Each row is a point. A path goes straight from each point to the next, and from the last back to the first. The post is the endless flat space through its rows: a point in 2 columns, a line in 3, a plane in 4, and so on, so that a path can go around it. How many times does the path go around the post? Going back the other way cancels.

Post (1 x 2):
[[4 9]]
Path:
[[ 13  50]
 [-26  30]
 [-25  -4]
 [ 12 -24]
 [ 43  32]
 [ 14  60]
 [-19  22]
 [-17  -8]
 [-20  38]
 [ 22  37]
 [ 30  -5]
 [ -4 -20]
 [-31   4]
 [  1  51]
 [ 37  40]
 [ 32  -4]]
Times around: 0

Post, 7 rows:
[[-21  19  24  21 -20 -10 -15   9]
 [-16   7  18   1  -5   6   0 -40]
 [ -1  14  27  22  12 -17  18  49]
 [ -9 -15 -13  -8 -24 -19 -17  21]
 [  9 -17  24   3 -16   6  11 -23]
 [ 14  -6 -10   0 -32  -7  19 -15]
 [ 54 -13 -19  48   4  -1   9  11]]
Path:
[[ -1 -16 -11   4   8 -18  39  13]
 [ -2  -4 -33   3 -18  12 -22 -25]
 [ 25  28  15   8  12  14  24  24]
 [-10  27  37 -21 -43 -30   7  29]
 [ 14 -19 -10  20 -25 -43   9  20]
 [-29 -33  31 -20  11  -2  12 -18]
 [ -7   8  13  45 -60  -2 -27   9]
 [ 15  -8 -19   9 -17   2 -19  39]
 [ -3 -17  28 -21 -20   0  14  19]
 [ -5  18  38  -7 -57   6  48  14]
 [ 11  -3  -3  17  30  -2 -14  21]
 [ 24 -15  14  12 -39 -20 -12   9]
 [  8   7   7  -3  -6   7   8 -40]
 [ 40   5  -7  13  -2  -9  19  10]
 [-14  -8  26 -16  15 -20 -14  -1]
 [ 12  -1  -2  28 -17 -16  10  11]
 [  6  -1 -23   0 -14 -10  36 -14]
 [  5 -24  21  15 -12  17 -14   5]
 [-11  -1   8  -7 -13  -4   6  27]
 [ -3  39 -35  22  18 -15  33  21]
 [ 27  13 -16  41   1   2  -4   7]
 [ -4 -34  -6  -8   5  28  -4 -46]
 [ 27  -1   4  46 -14 -12  38  -6]]
Times around: 2
